Each row is a point. Each copy is the shape, with its points in the same order, turned, moved and blurred by noise. Say if it was mirrored as well.

Shape:
[[-2.3 -2.3  9.5]
 [-3.5  3.1 -2.5]
 [-0.4 -1.2 -3.0]
 [-0.7 -5.0  4.9]
 [ 5.7 -2.4  1.2]
 [ 4.5  2.0 -0.1]
 [-5.7  2.7 -5.8]]
Copy 1 (7 x 3):
[[-2.6 -2.1  9.3]
 [-3.9  1.7 -2.8]
 [-1.6 -2.3 -2.5]
 [-1.5 -5.3  5.8]
 [ 4.5 -3.2  2.4]
 [ 4.0  0.8 -0.1]
 [-6.4  1.4 -6.2]]
Copy 1 is: only turned
Copy 2:
[[ 1.7 -8.7  3.7]
 [-2.6  1.9 -2.6]
 [-3.6  2.7  2.7]
 [-1.5 -5.1  6.2]
 [ 2.1  2.1  7.9]
 [ 2.8  3.9  3.6]
 [-5.6  3.5 -3.5]]
Copy 2 is: mirrored

Shape:
[[  2.3   3.8   2.4   0.8  -1.9  -1.6]
 [  5.0   0.8   2.9  -0.6   4.8  -0.9]
 [  6.0  -2.3   0.3   1.9   3.9   1.9]
 [  4.1  -2.0  -3.1   2.2  -3.9   7.8]
 [ -4.3   1.7  -0.2   2.3   2.2  -2.0]
 [  4.4  -0.5   2.1  -0.6  -9.4  -3.1]
 [  6.0  -1.5   3.7   3.5   0.7  -3.0]
 [-15.6   1.8   4.0   3.5  -5.7  -2.1]
 [  6.1   5.7  -1.9  -3.3  -0.7  -1.1]
 [  4.5  -2.1  -2.7   0.9   2.1  -3.2]
 [  1.3  -0.5   3.3  -4.3   4.4  -3.0]]
Copy 1 (11 x 6):
[[  3.4   3.6   0.0   0.1  -2.4  -1.7]
 [  5.1   1.2   1.8   0.4   5.0  -0.7]
 [  7.1  -3.1  -1.8  -0.7   4.0   2.2]
 [  3.8  -2.9  -4.0  -4.5  -4.5   7.5]
 [ -2.8  -0.7  -1.4  -1.0   0.6  -4.0]
 [  4.2   3.8  -0.8   5.9  -7.5   2.1]
 [  7.4  -1.8   1.4   3.1   0.9  -1.8]
 [-12.8  -1.3   4.1  -0.8  -8.1  -5.9]
 [  5.5   6.9  -4.0  -1.4   0.3   0.9]
 [  4.3  -1.1  -5.0   1.9   2.9  -0.1]
 [  1.0   3.0   1.5   2.8   5.9   0.4]]
Copy 1 is: mirrored
Copy 2, 11 rows:
[[  0.2   5.8   0.6  -0.8   1.3  -0.7]
 [  4.0   1.8   2.2   2.1   4.4  -3.8]
 [  4.5   0.2   0.2   4.0   6.2   0.5]
 [  3.1   1.2  -3.2   3.0   1.0   9.2]
 [ -4.5   1.1  -2.0   1.6   0.4  -3.3]
 [  0.2   6.3  -0.7  -7.9   4.3   4.6]
 [  1.2   4.6   1.7   0.8   8.5  -0.7]
 [-16.2   1.0   0.6  -3.0  -4.4   1.0]
 [  6.8   5.5  -3.1  -1.8  -0.6  -1.6]
 [  2.9   1.3  -4.5   0.6   6.5  -2.0]
 [  2.0  -1.7   2.4  -1.5   3.3  -5.4]]
Copy 2 is: mirrored
Copy 3:
[[  2.4   7.1   0.7   2.6   2.3  -1.6]
 [  4.0   1.4   4.1  -0.9   4.4  -0.9]
 [  4.9  -1.2   3.7   1.8   1.9   2.2]
 [  3.6   2.5  -1.0   5.2  -3.5   7.7]
 [ -2.0   1.5  -2.7   3.9   4.4  -2.8]
 [  5.6   9.0  -0.5   2.9  -6.1  -3.8]
 [  7.2   2.4   3.5   3.5   1.3  -3.2]
 [ -2.9   6.8 -15.3   7.0   4.4  -6.6]
 [ -0.7   8.1   5.6  -0.5   0.0   0.8]
 [  1.1  -0.9   4.2   2.5  -1.0  -1.8]
 [  1.8   1.1   1.0  -4.3   3.3  -3.9]]
Copy 3 is: mirrored
Copy 4 (11 x 6):
[[  2.6   1.9   2.4   3.5  -3.4  -1.6]
 [  4.1  -1.2   4.1   0.2   2.0  -3.5]
 [  5.2  -4.0   2.2   1.9   3.7  -0.5]
 [  6.4  -3.8  -1.0   4.7  -0.4   8.1]
 [ -5.5   1.3   1.1   3.8   0.5  -0.8]
 [  5.2  -1.7  -2.8   2.0 -10.1  -1.1]
 [  4.1  -3.9   1.6   4.6  -1.3  -5.1]
 [-14.3   1.3   2.8   5.1  -9.1   3.4]
 [  6.5   4.8   0.1   0.3  -0.4   0.0]
 [  2.8  -2.6  -2.0   1.2   1.9  -3.1]
 [  0.6  -0.2   3.7  -4.2   0.8  -3.9]]
Copy 4 is: only turned

Shape (13 x 9):
[[ 1.0 -3.4  1.9 -2.3  2.2 -2.9  4.2 -2.2  5.8]
 [-0.5  1.1 -2.5  6.0  3.4  7.0 -2.9 -4.3 -0.7]
 [-3.5  6.3  0.9  0.4 -6.9  3.8  5.1 -1.0 -1.0]
 [-3.4  7.6 -2.4 -6.0 -7.8 -1.5 -2.3  3.0  6.1]
 [ 5.6  3.1  2.8  6.6 -6.4  1.3 -3.0 -3.2  6.0]
 [-2.1  2.4 -2.2  6.6 -0.7  0.1 -3.3 -9.4  0.4]
 [ 1.6  0.4  1.2 -1.8 -1.6  2.3  1.0  1.8  6.2]
 [-3.6  0.2  3.5 -5.7  1.7 -2.8  2.7  1.7  0.0]
 [-6.4  4.9  5.7 -4.1  0.2  4.9  6.4 -1.8 -2.8]
 [-0.2  4.6 -3.0 -2.9 -7.8  2.6  3.5 -1.1 -4.9]
 [-6.5 -4.8  3.3  0.3  1.2  7.4 -1.2  0.2  3.8]
 [-1.9 -3.2 -3.8  4.0  3.5 -0.3  4.4  1.4  0.5]
 [ 5.0 -1.0  6.7  0.9 -0.5 -1.0  3.7  1.8 -4.7]]
Copy 1 (13 x 9):
[[ 3.0 -5.8 -0.1 -0.3  4.7 -2.6  0.8 -3.1  5.4]
 [-0.2 -0.8  2.0  8.1 -0.2  3.7 -5.9 -4.9 -4.0]
 [-2.9  3.3  1.9  2.2 -7.3 -0.9  1.9 -4.8  4.6]
 [-8.5  2.3 -3.0 -1.2 -3.1 -6.7 -3.9  0.4  8.8]
 [ 2.4 -0.7 -2.0 11.2 -1.7 -8.2 -4.5 -5.5  3.7]
 [-3.7 -0.6 -2.3  6.4  0.8 -2.8 -1.8 -8.7 -5.4]
 [ 1.4 -2.8  1.1  2.7  0.2 -2.4 -3.6 -1.6  8.2]
 [ 0.2 -0.5  3.5 -5.0  1.8 -2.3  0.9  0.7  4.0]
 [-0.4  3.6  6.5 -3.6 -3.6  2.3  2.7 -6.9  3.9]
 [-1.2  2.8 -3.5 -0.8 -9.9  0.2  0.5 -1.7  1.9]
 [-1.7 -7.1  9.6  2.5 -0.2  0.7 -4.7 -3.2  2.9]
 [-0.7 -4.9  0.9  4.7  2.9  3.1  2.5  1.4  0.3]
 [ 9.0  1.2  2.7  1.6 -1.7 -3.9  2.3  0.6  0.4]]
Copy 1 is: only turned
Copy 2 (13 x 9):
[[ -0.3   0.7   2.2  -4.1   5.3   0.6   5.4  -3.0   3.0]
 [ -2.6   4.7  -1.4  -0.2  -1.5   8.8  -6.0  -0.4   2.5]
 [ -1.9   5.2  -3.0  -2.3 -10.4   1.4   6.0  -1.9  -0.2]
 [ -2.7   6.2  -3.3  -5.7  -6.2  -6.7   5.6   6.4   5.8]
 [  4.8   5.3   2.1   2.9  -5.1  -2.4  -2.3  -3.8   7.8]
 [ -4.2   5.8  -4.8  -1.1  -2.2   2.3  -6.6  -6.2   5.0]
 [  1.4   2.7   3.0  -2.2  -1.7   0.3   4.1   2.1   4.5]
 [ -6.1   1.9   1.4  -3.7   1.2  -1.4   7.0   1.2  -2.2]
 [ -7.5   6.1   2.3  -5.7  -5.7   4.2   7.2  -1.7  -4.3]
 [  1.2   6.3  -6.6  -3.3  -7.8  -0.2   3.9   1.1  -4.9]
 [ -4.6  -3.1   5.5  -5.5  -3.8   6.2  -0.7   0.9   2.4]
 [ -2.5  -2.3  -3.8   1.7   2.1   6.3   3.1  -0.5   1.5]
 [  0.0   3.1   3.4   4.2  -0.4  -0.2   3.5  -2.7  -5.8]]
Copy 2 is: only turned

Shape, 18 rows:
[[  5.6  -3.6  -9.1  -0.5   1.9   1.3   1.5   0.2   2.3   2.9   3.8  -3.9]
 [ -0.8   0.4   2.4  -3.9  14.5   3.5   4.7   8.8   0.7  -2.6   2.7   1.4]
 [  0.0  -4.8   1.8   0.8  -1.2   3.1  -0.1  -2.2  -3.8   3.9  -1.3  -2.5]
 [ -1.0   0.5  -5.7  -8.7   6.1  -2.3  -1.1   0.3  11.7   2.5   4.1   1.1]
 [  5.3   7.2   1.3  -2.9  -0.7  -3.3   1.5   1.0  -2.4   1.0   2.7   1.7]
 [  1.2  -4.2  -1.4  -5.2  -2.6   0.3   4.8  -2.4  -2.8   1.1   1.5   1.0]
 [ -1.4  -4.5   2.4  -0.6  -1.9  -0.6   0.3  -3.0  -3.1   1.2  -1.3  -1.5]
 [ -1.9  -1.3  -4.8  -0.2  -2.7  -9.3   0.1   2.8   3.2  -1.3   4.2   0.6]
 [  8.3  -4.1  -2.6  -0.7  -1.1  -1.0   7.0   2.5   2.8  -3.3  -3.3  -3.2]
 [ -0.6  -5.1   0.0  -2.4  -1.7   0.2  -1.7   1.2  -3.5   1.6   3.8  -3.0]
 [ -1.8  -2.6   1.6  -0.3  -0.2   2.4  -0.7   1.3  -0.4   2.4   2.8  -2.7]
 [  3.3  -4.3   2.1  -4.7   1.7  -6.5  -2.4  -0.5  -2.9   3.8   4.1   2.8]
 [ -2.2  -0.7  -0.2   0.8   2.6  -3.6   0.5  -2.6   4.8 -16.3  -8.3   0.4]
 [  3.2  -0.4   2.3  -1.7   3.8   1.9  -1.1   1.1   6.4 -13.6   3.9  -3.5]
 [ -1.7  -2.3  -0.3   0.4  -2.5   1.4  -1.5  -2.0  -0.8   1.0   3.3  10.1]
 [  0.2  -3.8  -6.9   0.4   1.6  -1.8   8.9  -4.2  -2.7   0.1   4.1   1.3]
 [ -0.8  -2.5  -1.3  -1.7  -3.0   0.2   3.0   0.6  -3.1 -15.5  -8.6  -0.6]
 [  0.7  -0.4  -6.6  -0.3  -0.4   3.9  -2.5  -3.4  -3.4  -1.0  -3.5   2.3]]
Copy 1 (18 x 12):
[[  4.1  -3.4 -10.8  -2.4   3.2   1.3   3.3  -1.8  -3.8   6.1   3.0  -1.2]
 [  2.5   1.4   3.5   0.9  17.7   5.8   6.1   4.1  -0.9   2.4   3.2  -0.1]
 [ -0.2  -3.0   0.9   3.6  -1.8   0.9   1.7  -2.3  -6.8   2.8   2.5  -0.9]
 [  1.9  -2.6  -3.2  -9.6   8.9  -1.0   1.5  -2.4   8.4   6.6   3.0  -0.3]
 [  4.5   9.4   0.5   0.4   1.7  -1.7   2.4   0.9   0.9   5.4   3.7  -2.5]
 [  0.0   1.2  -1.0  -3.3  -1.2   0.2   6.5  -1.5  -3.0   1.1   4.2   2.3]
 [ -1.2  -1.3   1.8   1.1   0.1  -1.5   0.4  -1.9  -5.1  -0.3   1.8  -0.6]
 [ -3.8   3.0  -7.7  -3.2   3.3  -8.8   2.8   1.0   1.8   1.5   2.6  -2.3]
 [  5.5   0.0  -7.8  -0.6   0.5   2.1   9.6   1.8  -1.6  -2.6  -1.5  -4.4]
 [ -0.8  -2.2  -1.2   0.7   1.1  -1.3  -1.3   0.1  -5.9  -0.1   5.9  -0.9]
 [ -1.3  -2.5  -0.3   0.6   2.9   0.9   0.1   0.9  -2.7   2.3   6.0  -2.2]
 [  5.1   1.8   2.3  -1.0   3.0  -8.1   1.1   1.1  -4.1   3.3   4.0   3.1]
 [ -1.6   2.5  -1.2   2.0   6.5   1.6   2.0  -5.3   6.4  -9.9 -10.7  -2.6]
 [  5.2   0.7  -3.2   2.6   9.3   4.3  -0.8  -1.4   6.6  -8.1   2.8  -4.0]
 [ -3.3   1.5  -1.3   1.7  -1.8  -1.4  -0.3   0.2   2.0   2.2   3.7   8.6]
 [ -4.1   1.0  -6.1  -1.3   3.6  -1.6  10.1  -5.3  -3.5   1.8   3.1   2.9]
 [ -1.3   6.3  -0.8  -0.2   1.9   4.1   1.9  -2.0  -2.2 -12.3  -9.0  -1.1]
 [ -1.7   1.6  -4.8  -0.6   0.5   3.4  -2.7  -4.6  -4.2   3.7  -3.3   3.6]]
Copy 1 is: only turned
Copy 2 (18 x 12):
[[  5.4  -5.0  -3.1   0.3   0.4  -0.8  -0.6  -0.1   1.1   4.0   8.6  -0.1]
 [  2.6  -4.7   1.0  -5.5  13.4   0.2   7.0   1.8  -2.1  -2.5  -0.8   6.4]
 [  0.2  -2.2  -0.5   1.7  -1.8   2.0   0.3  -5.0  -1.5   0.8  -2.7  -2.6]
 [ -5.4  -5.3   0.7  -9.6   7.4  -4.6  -0.9   1.6   7.6   4.3   7.0   2.3]
 [  3.8   5.9   3.9  -5.3  -3.0  -4.2   3.6  -0.4   1.2  -4.1   3.1   0.7]
 [ -0.1  -4.7  -1.5  -3.4  -4.8  -0.4   1.4  -5.4  -1.0  -2.2   2.9   1.0]
 [ -1.4  -2.1  -1.5   1.3  -3.4  -1.3  -0.6  -5.5  -1.5  -2.1  -2.4  -2.2]
 [ -2.6  -1.5  -2.5  -0.4  -0.6  -7.8  -2.1   4.1   2.4  -6.1   4.7   1.6]
 [  8.2  -7.9  -3.6  -1.9  -0.2   0.7   1.8  -1.6   6.3  -5.6   2.5  -0.2]
 [ -2.1  -0.3  -2.4   0.2  -0.7   1.5  -1.8  -0.9  -3.2  -2.4   3.0  -1.6]
 [ -2.2  -1.4  -0.9   1.2   0.8   1.4   1.3  -0.9  -0.9  -1.5   1.6  -1.7]
 [ -2.3   3.6  -6.1  -4.1   0.6  -4.2   1.2  -6.7  -1.4  -3.0   4.0   1.2]
 [  4.0  -8.0   3.6   1.2   4.2  -5.0  -8.1  -2.5   9.9 -10.5  -7.0   6.5]
 [  2.3  -2.9   4.4   0.6  10.2   2.6  -4.4  -3.5   6.7 -10.3   5.3   4.4]
 [ -6.0   0.1  -0.1   1.5  -5.4  -1.5   1.6  -2.1   3.2   0.3   1.5   8.5]
 [  3.4  -9.1   0.7   0.5  -3.7  -6.4   4.0  -2.5  -3.6  -1.1   5.4   3.8]
 [  6.3  -7.7   2.8  -0.4  -2.4   1.0  -7.9  -1.5   3.4 -11.5  -6.6   6.0]
 [  2.5  -3.0   2.5   0.3  -3.8  -0.3  -5.7  -1.9   1.4   4.1  -1.2   5.3]]
Copy 2 is: mirrored
